Each row of a before or after table is a point. One or more steps were done to the points. Then noise was added and the rows were shuffled. The steps act on columns, c1 being the first. What was done? A step turns or swaps two columns, mirrors them in a line or flattens them onto one, adds a multiple of one to another, or multiplies or shifts one. Angles are multiples of 10 degrees, from the lower column toward the higher: turns from -170 to 170, lines from 10 to 170 but not 90. Use the fewest steps. Two steps may share a column if one is a turn and the other turns, adds or multiplies; they go together, in the order done. Otherwise the lowest column goes first.

Before, 12 rows:
[[ 15 -11 -32]
 [  0  15 -16]
 [ 20  39 -27]
 [-14  29 -58]
 [-32 -62  33]
 [ 39 -57 -56]
 [ 32  16  14]
 [ 14 -14   7]
 [-14 -26 -72]
 [-37 -35 -32]
 [ 11  20 -26]
 [-20   0 -27]]
After:
[[ 28  31  70]
 [-16  22  11]
 [-40  13  19]
 [-27  12  20]
 [ 75 -17 -41]
 [-28 -31  -2]
 [  7 -21  -2]
 [ 45  25  25]
 [  5  21  18]
 [  3  -8  37]
 [ 35 -37  74]
 [-16  45  41]]
Steps: turn c1 and c2 by 120 degrees; turn c2 and c3 by 160 degrees

Before:
[[ 41 -21  32  21  -2   2  -8   4]
 [-20   0  12   8  21 -28 -27  18]
 [-32 -15  -1 -13 -25  -1 -34   6]
 [ 15 -37  -3 -32  32  -8 -52  49]
 [-33 -10  71 -81 -60  56  37 -36]
 [ 16 -12  71  44 -14  66 -35 -22]
 [ 50 -11  23  -2 -10   0 -43 -25]
 [  7 -42   9 -21   8 -26 -22  47]
 [-39   8 -11 -41 -35  46   0  -1]
 [-50  -8 -10 -51  19  47  32 -59]
 [-20 -16  -2 -31 -26  33  31  -7]
 [ -1  -4 -12 -22  10  18   2  16]
 [  2 -69 -36  26  27 -31 -49  24]]
After, 13 rows:
[[-28   4 -13 -57  31  27  12  -5]
 [ 33 -16  25   7  -2 -29  11  14]
 [  4 -68 -42  38 -37  -1  48   9]
 [-12 -12   2 -49  36  17 -30  -5]
 [ 10 -10  23   3  -6 -46  56  -9]
 [-18   0   3  27 -32  12  26  20]
 [ 72 -15  74 -35  -3   9  50   5]
 [-37  -8   6 -65  -6  37 -50 -57]
 [-49 -11  79 -86  65  16 -19  -6]
 [-28 -36 -23 -11 -46 -25  56  47]
 [-20 -13  -3  -6  11  24  49   7]
 [ -9  -1 -19 -28 -13  -5 -11  11]
 [-23 -38  -8  12 -14 -21  25  45]]
Steps: turn c4 and c6 by 60 degrees; turn c1 and c6 by -70 degrees; turn c3 and c8 by 20 degrees; turn c5 and c7 by -160 degrees; multiply c7 by 1.3

Before:
[[ 34  -3  25   2   8   4   2  16 -10  17  11]
 [-19 -10  31  -3 -37  24   1  20 -21   3   2]
 [  8  -9  15 -11  19  31  22  24  27  -7  27]
 [-16   4  -4   0  -1   2   4  29  25  12  14]
 [ -6  12   4 -23  30 -17   5   2 -23 -16 -11]
 [ -5 -19  46  -5 -29  29   4   2   6  33  -3]
 [ 29  48  15   2 -26  11  -5 -40  17 -21  14]
 [ -6  -2  25 -47  -4   4 -36   3   6  11  18]
 [ -3  18  24  15  -1 -24 -26  -8  13 -34  -7]
 [ 20  58  50   4 -22   2   2   8  26   1   8]
 [-17  -6   8  22  26  49 -35 -14   8 -25   2]
 [ 46  -8  23 -41 -18  48 -13 -12 -25   0 -31]]
After (12 x 11):
[[ -6  -4  -7  -6  -3  -1 -35   3  -6  46 -73]
 [ 45 -17 -38 -35 -22   3 -13 -12 -10  30  23]
 [-17 -14 -24 -20 -30   1   2  21 -11  -4 -54]
 [ 29  46  -3  10 -39  -7  -5 -42  25   0 -50]
 [ 19  55 -34  24 -19 -10   2   9   6   3 -95]
 [  9 -15   6  17  26   1  21  26  14  18 -77]
 [-16 -14  -5   5  23   5 -34 -14  26 -21 -18]
 [ -6  15  -9 -33  30  -3   5   2   6  13  14]
 [ 35  -4 -12  -3  11   0   2  16 -20  -3 -62]
 [-16   3  11  27   7   2   3  28  -3   8 -19]
 [ -4  23 -21   4  -3  -5 -26  -9  38 -12 -26]
 [ -4 -25 -36  15 -30   4   4   3 -29  11 -69]]
Steps: flatten c2 and c6 onto the line at 170 degrees; turn c3 and c11 by -140 degrees; multiply c11 by 2.5; turn c9 and c10 by 70 degrees; turn c4 and c10 by -70 degrees; add 0.3 times c8 to c5

Before (13 x 18):
[[-32   1  14  38   9  -5   4  -6  16  -2   0   1  -8  25  10 -24 -27  16]
 [  1 -18   5  24  29  21  12 -12  13   3 -12  10   2  -5  26  15   2  -6]
 [ 13  11 -26  10  -3 -15 -61   4   7  -7   5  -3   0  12   2 -10  -9 -20]
 [-33   5  27  -2  25 -12   1  34 -12 -22  10  14 -18  -3  -2  20  -7  -7]
 [ -7   7  -5 -30  17 -16  -9 -22   4 -35  -6  12  12 -10  28 -15 -16  17]
 [ 15 -40  -3  -6  29 -10  13  -1  -7 -18  -2  -1 -31 -26 -23   6 -24  -8]
 [ -5  -4   1  -5 -18  -8 -18 -22 -34  10  18 -24  -2   7 -20 -20 -30  12]
 [-17   3 -19 -25  21  11  22   8  40  -8  33 -24  14  18  40 -32 -17  12]
 [-20   3   5  16  -8  10 -15 -11   7  49  -3 -25  -4 -17  -2   8 -15  -4]
 [ -3  11  -8  -2 -18   7 -13  10 -10  19 -23   5  -1  10 -17 -15 -21 -25]
 [ -1  44 -12 -22   9 -24 -18  24  -1 -21  26  -2 -21  -5   1  -7  22   8]
 [-41  13  -6  14 -18  24   1  13 -17   1  10  18  -7  -4 -10   6 -43  -3]
 [-21 -22   8   0  -5   5   0  -6  -3  -8 -15   3   3  -3 -31 -23  10  17]]
After:
[[-24  36   7  17 -12 -10 -17 -12   8  46   9 -57  11 -51  -5  10 -15  -7]
 [-48  43  -5  15 -19  -7   4   8 -14   2  14  -8  16   8 -13   6 -44  -5]
 [ -6  27   2  -7 -15   9 -15 -20 -35   9  12 -55  -6  47 -19 -21 -31   9]
 [ -5  40  -8  -4 -18   0 -10  13 -10  20 -23 -26   3 -10 -18 -15 -23 -26]
 [-24   8   6  -3  -4  -9   7  -3  -7  -8 -13 -30   3 -35 -28 -25   8  14]
 [ -9  36  -2 -29  19   7 -15 -23   0 -39   0 -19 -21 -37  26 -13 -15  12]
 [ 13 -13  -5  -8  28  29  16   2  -5 -21  14 -27  18 -73 -16   7 -24  -6]
 [-34  35  27  -4  24  -3   0  37 -12 -22   7 -21  28   8   2  21  -7  -4]
 [-30  30  12  40  11  -3   4  -2  11  -4 -12 -26  11  65   9 -24 -30  19]
 [  7  42 -28  11  -4  32 -58   3   5  -8  -7 -32 -27  39  -8 -11  -9 -22]
 [  4  11   7  23  31 -22   7 -13  11   4  -1 -21  17 -32  28  15   1  -3]
 [-16  37 -17 -23  22  -3  13   8  39  -8  21 -54 -19  95  41 -35 -15  14]
 [  1  75 -16 -23  12  38 -15  25   0 -20  20 -31  -4  27  -3  -8  25   8]]
Steps: shift c2 by 30; add 1 times c3 to c6; turn c6 and c13 by 140 degrees; turn c7 and c15 by 10 degrees; turn c11 and c14 by 30 degrees; multiply c14 by 3; shift c12 by -30

Before (10 x 24):
[[ 11 -60 -65  19  44 -44 -17   4  18 -17 -13 -26 -18  10 -18  15 -14   1
    3  -1 -16 -12  43  10]
 [ 51 -43 -51  70  25   6  11  -7 -13  23  -8 -32 -50  25   2  22  20  13
    3 -32  30 -10 -50  -7]
 [-23   8  19 -34  17   9 -94  43  40  35  -1   4  -2  24  88 -49  36  50
  -17 -36  23  59 -65 -19]
 [ 23  18  49 -23  20  46 -49 -70 -41  40   0 -26 -43 -18  32 -28  46  60
   36  23  -8  64  27  29]
 [ -8 -34  -6  18  14  -1 -11   1   5  12  47   9  -2  35  11 -26   3  -2
  -14  10 -57 -26  58 -48]
 [ 42 -19  12 -17  47  15 -16  -4 -40  60 -86 -31 -48   5 -11   2 -30  58
   31 -45  16  42 -44   6]
 [ 25   1  40  14  29 -26 -46  26  51  18  20   4  23  26  27 -34  15  23
  -27  -2  -9  10   1  19]
 [-22   5 -19  63  52 -15  -5  41  -1  -5  61 -19  19  19  -8  14  43 -36
  -30  23 -57 -41  11  18]
 [-24 -29 -29  56  11 -35  28  13  10 -27  23 -33  -6  43 -10   0 -12  -8
   13  -4  -1 -43 -36  -9]
 [ 29 -89 -32  17  37  24  24 -10   2 -27 -16 -34 -37   1 -21  32 -22   1
   -4 -46  25   8 -49  -8]]
After:
[[ 20  -1  34  16  31  13  35  21   3  20   9   1  23 -31 -48  24   9  28
  -27  -2 -25  12  52  13]
 [ 19  13  50 -20  34   5  25 -70  27  42 -16 -24 -35  45 -48  22  47  66
   35  31 -14  67 -45  -4]
 [ 14 -65 -69  24  41 -13 -19  -1  48 -17   8 -26 -24 -45 -13   8 -18  -2
   -3   2  22 -13  12 -21]
 [ 42 -11  16 -12  43  13 -11 -13 -46  55  -7 -39 -44  10 -20 -20 -33  52
   33 -40  -6  47 -43 -88]
 [ 25 -86 -27  26  29  11 -28  -9 -51 -32  16 -29 -29  22  23 -35 -21   1
   -4 -44  20  16   8 -27]
 [ 49 -36 -54  70  21  21  -2  -5 -44  26  10 -29 -53   0  13 -42  22  16
   -1 -30   7 -12 -10 -13]
 [-19 -32 -33  53   2  22 -12  10 -41 -29  27 -32 -13 -46  22   8 -14 -13
    8  -5   2 -36  10   6]
 [-24  15  17 -36   7  28  93  41 -67  36  20   6   0  -9 -94  -5  34  46
  -14 -29 -49  56  46  -6]
 [-19  -8 -28  68  56  17  -8  45   3  -9  26  -9  20 -25  -4  33  47 -32
  -35  22  46 -37   6  52]
 [-17 -58 -10  19 -11  26  13   2  58   9  63   4   7 -13  -8  63   6  -8
  -19   6  10 -28   3  31]]
Steps: add 0.3 times c21 to c2; turn c16 and c21 by 120 degrees; turn c5 and c24 by -30 degrees; turn c11 and c24 by 70 degrees; mirror c6 and c14 in the line at 30 degrees; swap c7 and c15; swap c9 and c23

Before:
[[ -8 -29   2 -21  -4 -26  21 -34   0   1   1  -6 -35  -4 -19 -41   3  14
   -3 -26   0 -23 -11  16   9  -2  18   3  10 -27  21   8  16  43 -29  13
   35  -8  18 -26   5   6   5 -10  48 -19   8  19  -4 -23 -23  27 -20 -32
   18 -15  10  11 -16 -10   8   5 -23 -27]
 [  2 -21 -10 -19 -11  -9  31 -20  30 -13  15  20 -28  -4 -13 -12  11   4
   -4 -11   1 -16  10  36  -7 -33  13  17  -4 -27  22  -9 -11  11 -16   0
   31  -7   4 -17   5  16 -21  32  25 -14 -11  30 -24 -21   1  -3  17 -32
   17 -21 -16   8  -6 -19  24  16 -41 -18]
 [-62 -34 -24  23 -11   7   0   5 -30  34  17 -17  55  35 -11 -23 -56 -39
  -29 -35  38  23  26  43 -20   4 -18 -32 -11  39 -62   8 -16 -18  28 -81
   12 -13 -12  10 -21 -47  36  -6 -40  43 -38 -20  43  33  62 -19 -14  30
   19  13   9  25   4   5  22   2  -8   7]
 [-20 -24  -5 -25   3 -27   7 -25  12 -30  22   0 -42  -2  10 -17   0  13
   -1  -3   4  -9 -19   5 -29   8  -1  36  15 -19   6  14  13 -18   6   2
   -7   4   5 -26   5  13  13  31   9 -38  25  19   5 -25  -4  13  28 -50
   44 -44  13  -7 -19  -4  18  12  -8 -23]
 [ -8 -23  26 -16 -11  29 -60  -4 -19 -13   3 -10  14   7 -54  43  -4   5
    0 -52  34  14  -2   2  22  10  -1   8 -23  31 -26  38   3  -4   8 -18
  -41   3  18  27  -4 -17  19   3 -28   3  54  23   3  23   4 -31 -35  44
   46  -7  22 -23  -1 -19  37 -43   4  40]
 [-33 -42 -32  36 -40  12   9 -10  -5  34   4 -26  37  34  22  -7 -61 -36
   -2 -41  19 -14  12  12 -16   2  -5  12 -38  43 -66  -3  -8 -32  44 -82
   -4  -1 -34   9  -7 -28  26   2 -27  15 -53  16  61  12  53 -10 -14  19
   23 -20  10  41  -9  19   1   1  14  17]
 [ -4 -28 -27 -23   5 -11  24 -20  15  -5   9  22   2 -17 -16 -14   0   8
    3  14  -3 -26  10  13 -24   0  31   9 -28 -23  -9  -2 -22  -1 -14  -2
   15   5  26 -13  -2  24   6   5  13 -24  -5   2  29 -25   2  25   7 -31
   49 -25   5 -27 -36 -34  27 -41 -15  -3]
 [-16 -26  31  -8 -25  26 -70  17  15 -23  10  -3  47   5 -13   6 -26  37
  -17 -45  10  34  21 -31  18  20  -9  16  -7  36  23  57   0   0  17  -6
  -44 -10  11   8   4 -48  17  15  -8  12  73   2  23  18 -39 -15 -14  48
   57  13   3 -12  34   3  33 -24  11  48]]
After:
[[-17 -30  34  -8 -23  25 -62  36  18 -20   7  -5  53   3  -8   9 -28  36
  -19 -43   8  34  20 -27  21  19  -5  15  -3  35  23  59  -1   1  12 -28
  -40  -4   7   7   2 -53   2  15  -4  14  95 -23  24  15 -39 -13  -9  50
   58   6   2 -14  29   1  29 -27  11  49]
 [ -9 -24 -23 -22   0 -11  27 -45  17  -5   4  27   0 -18 -19 -21   4   6
    3  10  -2 -27   7  15 -20  10  29   7 -22 -20  -6   1 -30  -5 -11   6
   14  11  23 -10   1  24   4  -1  13 -29  -8   9  29 -31   0  29   3 -32
   46 -20   6 -27 -18 -38  25 -42 -11  -3]
 [-24 -19  -5 -26   5 -28   6 -37  11 -27  22   0 -43  -8  12 -17   3  17
    0  -4   0 -11 -18   7 -30   4  -1  29  14 -18   7  17  20 -19   6   4
   -7   6   4 -27   4  17   7  36   8 -39  36  22   7 -30   0  17  30 -49
   48 -42  15  -7  18  -2  18  10  -8 -19]
 [-11 -26   5 -24  -5 -29  16 -34   6  -2  -4  -6 -30  -3 -20 -43   3  15
   -2 -28   0 -25 -11  20   8  -4  20  -1  11 -28  25   7  15  38 -32  19
   33  -8  15 -24  10   9  -3 -11  46 -14   6  22   1 -26 -22  29 -20 -28
   19 -16   6  14  51 -12  10  10 -22 -28]
 [-28 -40 -30  38 -36  11  33 -14  -3  31   3 -25  35  34  21  -6 -58 -32
   -1 -38  17  -8   9  18 -14   6  -7  11 -38  43 -64   0  -6 -34  41 -72
   -4   0 -38  11  -2 -27  11   5 -32  16 -67  20  62   7  57 -10 -10  16
   25 -22   5  39   5  22  -1   2  15  14]
 [-63 -43 -24  22 -10   7  25   6 -32  35  20 -16  52  35 -10 -24 -56 -39
  -30 -34  36  22  27  40 -18  11 -17 -33 -13  44 -67   2 -16 -17  28 -77
   11 -15 -11   9 -17 -48  15  -9 -39  43 -49 -19  45  26  56 -19 -12  32
   22  19   6  26  -4   7  21   0  -6   7]
 [  1 -18 -11 -18 -13  -9  27 -17  31 -13  14  23 -28   1 -11 -10   8   4
   -3 -11   5 -15   8  34 -11 -34  14  15   1 -33  19 -10 -11   9 -16   8
   30  -4   4 -14   3  18 -12  30  25 -11 -13  41 -20 -26   0  -1  16 -28
   17 -21 -18   8  38 -19  29  19 -46 -14]
 [ -7 -29  27 -14  -9  32 -55  -6 -19 -17  -1  -7  18   7 -52  42  -6   5
   -4 -52  33  15  -4   3  25   8  -2  11 -20  34 -27  36   1  -4   8 -42
  -40   2  20  19  -7 -18   9   1 -33   3  65   3   1  12  -2 -33 -35  45
   50  -9  21 -21   7 -19  36 -45   2  35]]
Steps: turn c2 and c50 by 10 degrees; add 0.3 times c7 to c48; turn c7 and c36 by 20 degrees; turn c8 and c59 by -50 degrees; multiply c59 by 3; multiply c43 by 0.4; multiply c47 by 1.3

Before (11 x 64):
[[ 30  32 -28   3 -55   2  16  12  34  25 -39 -26 -39  63  22  13  -7 -18
   35  11   0   0  44 -22 -18  27  -8  37 -23 -14  46   9 -34  -1 -28  -2
   26 -30   4 -60 -66  53 -15  42  -1 -17   2  20  -8 -36  36  58  -2 -32
   -6 -24   2 -56 -39  18   7  43 -12 -41]
 [-11 -44  12  17   6  12  12  13  46 -36 -36 -27  35  -5  26 -54  18 -28
    8 -54  46  14 -32 -27   9 -25   2 -37  -1 -25 -25  45 -13  62  44 -15
   28   1 -52  21   6 -38  23 -10 -18  77   9  44  44 -25   9  -3 -24  14
   54   0 -46   1  34  25 -27 -45   0   5]
 [-25  28 -22 -18  38  19   3 -20  20  46 -32  19  17  20  12 -35  58  -4
   22   0  -6  -8  18  28  -1  19 -11  34 -23   5 -12  68 -24  40  52  -2
  -19  16  20  31  18  33  -9  29  25  32  26  42  46  -9 -34   0  55 -25
   33  31 -20 -25 -59  44  -2 -45  29 -23]
 [ 23 -42  -7 -46  -1 -11   5 -40 -13 -38  35  39 -36 -11  20 -27   0  22
  -22 -14 -39   3  57  -3   2 -53  26 -26   9  30 -18 -21  36 -18 -24 -45
  -27 -36  -4 -37  13 -23 -22  33  27  -9 -44 -38 -18  34  -7 -19   8  34
   -8  10 -57 -33  -4  45 -12  29   5 -13]
 [ 28 -57 -24 -21  33 -48 -51  24 -32  14  -5   0 -54  10 -31   7  46   8
    3 -13   7 -12 -33   7 -26  14  12 -34   2  18  10  35  58 -21 -18  -3
   27  14 -24  23  14 -26  27  28 -23  78 -16 -37  -7 -15   6   5  30 -23
   60 -45   5  32 -53 -43 -65 -23   0  17]
 [-49  15  -8 -42  34 -22 -28 -23 -28   2 -22 -30 -26  24 -32 -20  55  23
  -47   2  45  32 -29 -26 -47   4  17  -8 -30  34  35 -11  -1  32  15 -36
  -13  39 -22  -2   8  35 -46 -10 -23  57  44   5 -19  56 -35  58 -15  12
   20   6  -5 -27  35 -18 -45 -30  67  39]
 [ -5  24  -4 -31 -20 -36   9 -14  18   7  14 -12   3  49  18 -10  50  31
   41   4 -22  12  33   3 -10 -12  33  14   3  50 -14 -16  -4  58  27   4
  -22  48 -41 -42 -12  25 -65 -38 -28   7 -14   4  -8  44  23  57  21  -6
  -15   9 -13   8 -18 -46  26  -9  31  -8]
 [ 17 -18   9 -23 -20 -56 -30 -35 -20 -40 -27 -22  17  10 -46  39 -17 -25
   -8  -4  45 -11   0 -15 -38  -3 -11 -22  31  30   2 -18  42  50  29 -67
   13  24  24  13 -10   3 -30  18  -8  -7 -10  13 -15   6 -31   9   5   2
    6 -51 -25 -43  25 -13   6  45  18  25]
 [ 31  31 -24   3   2 -29 -46  -8 -38  23 -19  -6  26 -14  14 -43  38   4
    6  -7  17  -8  44  -3 -38 -31  25  44  36 -20  57  21 -12   0  -8 -43
  -27 -31 -35  29 -37  -7  18 -36 -18  31  16  22 -12 -17 -14  -6  22 -59
   57 -40 -18  20 -32  30   2  40  36  39]
 [ -1 -32 -10  13   2  10  14  24  21 -16 -24  57 -12  19 -21 -13  -9  26
  -40 -22  44 -29   4 -16 -24  -8 -33  48 -37  50  56   3  -7  42  29   1
  -34  19  20 -47 -62  26 -29  22 -23  28  20 -26  30 -18  22  14   6   3
  -11  17  12  -8 -51 -42 -51 -34 -10  14]
 [-50 -22   3 -32 -38 -52  23   1  31 -11  13  -7  26  19  14  27 -37  11
  -20  17 -31 -39  39  35 -52  31   2 -11 -45  47 -18  12  14  54 -31  22
  -42  43  42  14 -36 -33 -56 -12 -33 -16  13 -19  28 -31 -36 -11 -19 -51
   15  15 -15 -30  24 -27 -33  -6  16 -47]]
After (11 x 64):
[[  0  26 -10 -27 -25 -39  10 -10   9   6  15 -20   7  46  18 -12  43  19
   38   9 -20   6  29  -5 -10  -9 -73  14   1  60 -17 -16  -5  40  27   3
  -22  51 -39 -38 -12  20 -66 -36 -32  -3 -11   5  -9  50  23  59  20   4
  -16  10  -9  11  13 -43  21  -5  29  37]
 [ 24 -57 -21 -20  25 -49 -55  27 -36  15  -1 -55 -53   9 -30   1  42   5
    2  -9   4 -18 -36   3 -29  11 -24 -30 -11  21  12  38  56 -28 -18  -6
   34  14 -28  28  20 -25  19  32 -20  81 -18 -41  -4 -16  13   3  37 -21
   59 -43   9  36  -7 -41 -67 -21   3 -11]
 [-51  15  -8 -40  34 -23 -29 -24 -32  -3 -27  35 -28  24 -29 -16  52  20
  -47  36  41  29 -31 -27 -44   3 -43  -6  29  26  39  -9  -4 -29  17 -34
  -14  38 -24   7   9  41 -46 -13 -24  58  43   7 -13  60 -36  57 -14  10
   22   5  -6 -29  38 -19 -48 -30  68  53]
 [ 11 -21  11 -24 -25 -54 -36 -32 -20 -40 -22  19  14   7 -48  39  -8 -30
   -8 -18  41  -9  -1 -11 -39  -5 -20 -27 -28 -36   9 -19  45 -10  31 -66
   14  28  25  11  -9   4 -36  21  -6  -6 -14  12  -9   9 -34  13   2   7
    3 -50 -27 -44  27 -17   3  42  11  63]
 [ 31  28 -28   3 -57   3  18   9  37  25 -37 -43 -40  63  29  17  -5 -16
   37  47   1  -7  43 -27 -17  30  22  35  23 -11  52  10 -31  43 -24  -4
   28 -29   3 -60 -67  52 -11  41   1 -22  -2  23  -3 -27  37  57   0 -34
   -6 -18   3 -55  18  20   8  51 -18 -27]
 [ 32  36 -22   3  -2 -28 -46 -11 -31  26 -22 -28  29 -15  12 -39  37   4
    7 -17  16  -8  41  -5 -40 -30  -2  46 -32  65  55  22 -12 -47  -9 -47
  -18 -32 -35  28 -37  -4  17 -38 -14  33  16  21 -14 -14 -16  -7  20 -58
   64 -36 -17  21   0  28   3  40  39  29]
 [-49 -21   3 -32 -36 -56  24  -3  38 -13   4  24  29  25  17  27 -36  10
  -12 -13 -31 -39  37  36 -49  29 -46 -13  47 -10 -21  13  14  79 -33  19
  -37  37  38  15 -37 -29 -57 -10 -33 -16  17 -19  27 -26 -40 -13 -18 -51
   13  13 -16 -35  15 -28 -36  -8  20  21]
 [ 18 -43  -2 -46   3 -12   8 -41 -19 -40  33   5 -30 -12  21 -33   6  28
  -26 -17 -40   2  52  -9   4 -55 -47 -23 -15  56 -25 -21  40   6 -23 -48
  -17 -33  -2 -32  16 -18 -20  32  27  -9 -47 -38 -20  33 -14 -21   8  32
  -13  15 -53 -32 -38  47  -8  33   4 -19]
 [  2 -35 -10  14   9   9  15  23  24 -16 -28 -43  -9  15 -23 -13  -5  31
  -41  66  46 -25   1 -16 -22  -5 -15  45  16 -97  57   5  -5   6  28   5
  -31  20  26 -48 -69  30 -29  24 -28  28  24 -26  34 -17  17  17   7   2
  -14  17  18  -9 -70 -40 -45 -32 -19  41]
 [-11 -45  17  19   1   8   8  17  49 -32 -37  29  37  -5  20 -55  17 -32
   10  11  52  10 -35 -28  14 -21  23 -35 -38   9 -24  47 -14  31  41  -9
   29  -6 -53  24   6 -39  26 -10 -23  82  13  49  40 -24   7  -2 -24   8
   55  -2 -44   1  31  32 -26 -46   2  53]
 [-26  24 -25 -16  36  19  -3 -17  25  49 -24 -56  14  22  10 -35  57  -1
   20  39  -3  -6  22  33  -3  24   7  35  23 -24  -9  64 -22  46  49  -2
  -22  19  14  30  25  36  -4  31  23  25  26  36  48  -9 -29  -3  50 -20
   30  28 -21 -21 -33  37  -5 -47  27  23]]
Steps: turn c12 and c59 by -80 degrees; turn c20 and c29 by 140 degrees; add 0.7 times c42 to c20; multiply c27 by 2.5; turn c27 and c30 by 110 degrees; multiply c64 by 1.3; turn c34 and c64 by 60 degrees
